Rows are points. Each copy is the shape, with its points in the same order, turned, moved and blurred by noise. Say if it was mirrored as well.
In the rows, 128 means zero.

Shape (7 x 2):
[[120 107]
 [199  99]
 [139 225]
 [ 77 104]
 [164 152]
 [120  93]
 [ 78 138]]
Copy 1 (7 x 2):
[[112  98]
 [197  79]
 [167 221]
 [ 83 107]
 [183 132]
 [115  89]
 [ 93 143]]
Copy 1 is: only turned
Copy 2 (7 x 2):
[[113 128]
 [185 143]
 [130   9]
 [ 67 133]
 [155  84]
 [111 144]
 [ 62 102]]
Copy 2 is: mirrored
Copy 3 (7 x 2):
[[112 134]
 [158 200]
 [202  65]
 [ 87 106]
 [170 123]
 [105 138]
 [109  84]]
Copy 3 is: mirrored

Shape (8 x 2):
[[115 113]
 [ 81 132]
 [156 199]
 [ 61 165]
 [121 120]
 [ 59 102]
 [203 174]
 [126 162]]
Copy 1 (8 x 2):
[[126 114]
 [ 79 115]
 [111 209]
 [ 48 148]
 [119 118]
 [ 70  79]
 [171 201]
 [103 160]]
Copy 1 is: only turned
Copy 2 (8 x 2):
[[ 86  99]
 [112  76]
 [154 167]
 [152  67]
 [ 89 108]
 [ 99  39]
 [112 204]
 [129 129]]
Copy 2 is: mirrored
Copy 3 (8 x 2):
[[119 134]
 [ 89 107]
 [182  67]
 [ 85  69]
 [133 129]
 [ 62 142]
 [227  92]
 [145 103]]
Copy 3 is: mirrored

Shape (9 x 3):
[[163 191 142]
 [110 184  56]
 [165 106 143]
 [ 86  76  92]
 [141 167 154]
 [ 60  58  96]
 [127 175 122]
 [ 77 120 102]
 [110 179  73]]
Copy 1 (9 x 3):
[[162 164 137]
 [148 133  42]
 [140  89 165]
 [ 79  54  98]
 [134 154 147]
 [ 47  45  92]
 [138 147 110]
 [ 82  99  88]
 [138 131  60]]
Copy 1 is: only turned
Copy 2 (9 x 3):
[[227 115 103]
 [149 147  41]
 [160  64 138]
 [ 72 109 118]
 [197 122 132]
 [ 44 112 131]
 [175 136 103]
 [102 145 114]
 [141 145  57]]
Copy 2 is: only turned
Copy 3 (9 x 3):
[[216 174 129]
 [153 235 105]
 [173 112  90]
 [ 87 145  92]
 [193 149 142]
 [ 51 140  98]
 [176 177 127]
 [100 170 126]
 [154 220 111]]
Copy 3 is: only turned

Shape (7 x 4):
[[135 101   7 119]
 [168 162 151 155]
 [ 71 100 198  80]
 [ 91 107 132 135]
 [122 125  67 153]
 [165  96 121 168]
 [168 112 167 139]]
Copy 1 (7 x 4):
[[171  99  72 207]
 [133 196 178 129]
 [ 64  98 160  55]
 [101  99 160 126]
 [144 115 143 193]
 [167 129 180 138]
 [155 153 181  91]]
Copy 1 is: only turned
Copy 2 (7 x 4):
[[235 173  63 187]
 [107  91  60 124]
 [111 127 192 120]
 [146 112 133 167]
 [173 130  73 196]
 [178  68  79 135]
 [138  75  99 101]]
Copy 2 is: mirrored
Copy 3 (7 x 4):
[[116  56  48 155]
 [146 186 140 157]
 [ 86 138 200  50]
 [ 97 109 165 123]
 [109  98 105 172]
 [172 116 146 159]
 [168 156 161 123]]
Copy 3 is: only turned
Copy 4 (7 x 4):
[[117 143  68  58]
 [160 119 182 163]
 [ 52  42 192 148]
 [ 97  80 123 136]
 [137 138  78 126]
 [168  81 128 122]
 [173  70 168 137]]
Copy 4 is: only turned

Shape (7 x 4):
[[ 71  78 147 183]
 [151 166  86 130]
 [ 77  46 137 172]
 [167 176 140 138]
 [106 165 114  57]
 [110 148 134  96]
 [181 139 123 112]]
Copy 1 (7 x 4):
[[ 38 127 145 165]
 [148 122  81 126]
 [  7 114 137 161]
 [169  98 118 155]
 [144 126 138  48]
 [131 130 151  92]
 [150  68 101 116]]
Copy 1 is: only turned
Copy 2 (7 x 4):
[[112  76 177 171]
 [176 161  91 144]
 [105  53 175 152]
 [131 189  93 144]
 [200 181 167 107]
 [163 164 165 125]
 [140 168 101 101]]
Copy 2 is: mirrored
Copy 3 (7 x 4):
[[117  58 168  89]
 [159 126  69 163]
 [100  31 156  97]
 [157 145 118 190]
 [ 84 163  60 138]
 [100 137  95 143]
 [127 112  94 200]]
Copy 3 is: mirrored

Shape (10 x 6):
[[148 173  84 105  92 132]
 [135 120  69 148 104  99]
 [120 144 104 132 234 154]
 [105 113 157 109 148 128]
 [148 129 118 123  43 161]
 [ 39 144 114 131 109 135]
 [239 147 178 166 194 132]
 [145 225  73  59 147  69]
 [ 80 124 131 194 194 112]
 [ 79 110 162 176 123 174]]
Copy 1 (10 x 6):
[[137 176  97 133 116  90]
 [ 99 139  83 168 156  79]
 [ 80 142 146  80 211 176]
 [107  94 164 108 135 102]
 [152 116 112 172  75  88]
 [ 34 126 123 104  86  99]
 [187 151 213 170 224 146]
 [145 231  96  55 174  57]
 [ 30 144 173 133 189 132]
 [ 63  93 173 161 108 151]]
Copy 1 is: only turned
Copy 2 (10 x 6):
[[182 144 108 119 134 122]
 [160  77 115 139 140  91]
 [ 69 140 128 209 181 146]
 [117 108 184 142 143 157]
 [226 114 148 130  96 139]
 [103  93 125 119  69 154]
 [151 184 224 214 209  79]
 [126 174  82  67 197 100]
 [ 55  95 162 194 118  98]
 [121  99 185 186  64 153]]
Copy 2 is: only turned
Copy 3 (10 x 6):
[[148 187 146  93 116 146]
 [ 93 158 139 125  90 168]
 [101 141  71 158 192  92]
 [132 107 117 119 127  73]
 [191 135 179 107  91 159]
 [153 157 116 156  61  76]
 [ 84 110 192 139 247 128]
 [ 88 239 132  55 140  84]
 [ 76 119 121 211 125  91]
 [166  95 139 204 112 103]]
Copy 3 is: mirrored

Shape (14 x 8):
[[ 83 104 156 126 101 169 163  72]
 [ 75  82 125  97 144 144 117  62]
 [171  34 108  89 133 133  85 199]
 [106  53 130 113 154 193 169  64]
 [ 90 104 158 119 130 126 172  99]
 [142 132 143 199 127 171 115 180]
 [118  96 183 119 152 166 136  32]
 [115 110 141  97 164 146 152  68]
 [121  94 139 188 158 112 138 134]
 [141  67  51  91 122 134  72 212]
 [176 112  85  77 138 130 108 201]
 [106 119 191 171 139 152  96 179]
 [107 110 119 171 160 173  89 131]
 [186  73  85 106  91 113  81 155]]
Copy 1 (14 x 8):
[[114 102 109 125 133 158 190 124]
 [100 125  86 124 123 180 118 127]
 [249 147  96 115 140 158  79 105]
 [111  99  57 154 158 183 158 147]
 [113 156 128 133 152 152 173 130]
 [193  78 180 188 135  94 116  93]
 [ 81  99 123 120 185 198 144 135]
 [ 99 137  98 126 174 160 133 142]
 [138 146 157 194 163 143 130  89]
 [245 160  69 124 105 112  52 106]
 [229 156 102  96 156  94  63 127]
 [179 104 209 154 120 146 112 131]
 [143  96 132 179 133 135  78 114]
 [225 145  87  91 139 120  93  58]]
Copy 1 is: mirrored
Copy 2 (14 x 8):
[[169 130 100 149 129 134 214  92]
 [186  96  86 142 151 180 157  95]
 [120  56 131 141  56 177  82 164]
 [226  95 105 133 140 155 195 141]
 [143 136 133 137 146 154 191 110]
 [131 151 148 206  85  90 126 155]
 [207  91 124 149 165 124 187  82]
 [193 127 131 126 156 162 157  95]
 [118 127 143 172 163 122 132 159]
 [109 104  88 146  38 193  48 165]
 [125 134 146 131  45 170  65 130]
 [108 123 167 239  95 131 150 123]
 [164 129 109 209 123 126 115 139]
 [113  73  92 111  64 128  73 124]]
Copy 2 is: only turned
Copy 3 (14 x 8):
[[114 108 125 136 135 129 169  39]
 [113 102 139 142 111 146  93  30]
 [135 129 162 102  54 210  97 172]
 [131 105 159 124 149 197 139  24]
 [104  97 129 120 155 125 133  80]
 [150 132 151 205 129 149 172 166]
 [120 127 192 133 153 125 133  18]
 [115 133 146 126 161 145 102  49]
 [154  77 156 165 155 135 121 137]
 [146 137 102 138  40 215  74 171]
 [133 178 111 117  93 191  85 177]
 [ 92 114 176 198 115 131 156 161]
 [144 120 156 212 116 165 119 106]
 [185 149 130 105  54 159  99 150]]
Copy 3 is: only turned

Shape (12 x 8):
[[116 130  73 134  56 148 126  16]
 [105  26 158 116  38 119 146 103]
 [164 157 138 155 119  97 159  95]
 [115 203 149  64 114 121  85  40]
 [191 145  94  82  67 153 103 170]
 [126  82 135  59 137  74 123  82]
 [ 85  96 213  98 130 108 183  97]
 [119 128 140 190  99 166  63 102]
 [137 103 130 132 128 165  90  48]
 [ 57 123 195 123  83  79  79 111]
 [143 167  86 137 102 176 183 159]
 [122 180 153 162 157 100 152 181]]
Copy 1 (12 x 8):
[[ 85  83  97  45  72  86 119  48]
 [130  59 111 123 175 156 176  31]
 [ 80 175 108 143  80 104 153  74]
 [133 177 111  23  81  69 188 121]
 [153  83  77 172  65  77 168 148]
 [124 148 122 105 185  62 168  89]
 [ 74 163 131 102 190 159 207  94]
 [154 125 150  94  62 167 112  94]
 [122 112 173  74  91  96 129  84]
 [180 173  96  75 152 171 171  78]
 [ 54 107  77 159  58 130 135 151]
 [ 95 213  96 175 101 162 135 141]]
Copy 1 is: mirrored
Copy 2 (12 x 8):
[[114 119 120  80  33 222 139 180]
 [129  42 156 130  67 112 178 148]
 [170 159 155 101  87 168 105  97]
 [ 41 166  98  63  52 188  74 105]
 [120  99 136  83 188 150  66 189]
 [123 109  58 122  53 106  98  97]
 [119 107 122 128  77 108 185  43]
 [ 97 121 173 191  93 205  94 152]
 [ 92 100 113 146  67 226  98 117]
 [ 46 144 156 159  57  94 135 119]
 [169 155 134  95 170 193 150 151]
 [146 204 159 162 154 130 121  97]]
Copy 2 is: only turned

Shape (14 x 9):
[[ 99 148 145 132  90 100 101 104 162]
 [152 163 144 110 152  98  99 102  71]
 [107 110 134  54 163 131 116 120 164]
 [147  95 146 140 148  83 193 107  68]
 [143 151 141 137 162 108 159 149 164]
 [ 85 139 139 131 106 148 116 170 166]
 [ 90 154 146 105  59  84  95  93 153]
 [131 126 119  91 155  84 109 119 152]
 [138  41 124 122 162 150 107 166 160]
 [106 164 145 141 161 100 122 119 150]
 [115 147   7  97 136 107 102 102 160]
 [148 151 109 126  80  97 137  89 139]
 [126 164 122 129 144 115 159  90 139]
 [122  73  65 123  71 116 124 180 158]]
Copy 1 (14 x 9):
[[126 184 124 123  82  96 145 135 147]
 [ 73 167 130 114 120 149  92  61 145]
 [127 107 100  59 132 138 158 105 161]
 [145 114 152 194 151 159 123  49 143]
 [163 155 119 114 117 174 148 106 110]
 [116 143  99 118 100 152 167 176 147]
 [101 175 123 123  68  67 147 117 157]
 [145 147  99  80 113 122 115  87 137]
 [174  97 103 101 149 167 100 164 192]
 [131 188 105 116 136 149 147  96 139]
 [124 120  67  79 140  67 102 134  44]
 [127 160 158 137  89  89 118 124 107]
 [124 174 141 129 142 132 150  92 100]
 [155  78  86 143  83 117  99 190 127]]
Copy 1 is: mirrored
Copy 2 (14 x 9):
[[ 99 115 118 114 179 117  89 106  99]
 [164 153 102 131 127 147 135  59 106]
 [166  91 138  96 173 157 141 136 166]
 [ 95 161 118 141  72 108 170  66 162]
 [103 139 128 167 145 143 147 149 128]
 [105  98 163 125 145 145  71 149 110]
 [106  94 136  94 195  95 102  75  82]
 [150 126 111 108 157 137 153 133 120]
 [160 125 134  94 101 106 100 191 182]
 [105 144 105 130 166 156 122 123 124]
 [133  40  33 107 147 149 144 156  88]
 [103  85  99 143 151  90 129  92  96]
 [ 96 106  89 164 157 147 136 101 135]
 [120  63 129  87  86  79 107 177  99]]
Copy 2 is: mirrored
Copy 3 (14 x 9):
[[151 136 128 128 117 110 174 121 160]
 [118 179 122 140 155 119 129 147  70]
 [119  88 129  93 204 101 133 111 134]
 [117  98 169 169 120 172 120 138  44]
 [ 91 117 140 188 163 129 141 105 141]
 [103 118 140 122 118 112 120 117 202]
 [170 141 121 112 118 110 194 151 163]
 [119 108 103 140 173  95 156 126 117]
 [131  56 112 138 150  96  55  86 134]
 [ 94 147 141 151 144 109 162  96 130]
 [ 82 105  11 102 153 138 172 105 130]
 [152 135  95 148 129 162 167 139 134]
 [108 141 128 146 154 164 167 103 115]
 [127  50  66 134  97 134 102 146 174]]
Copy 3 is: only turned
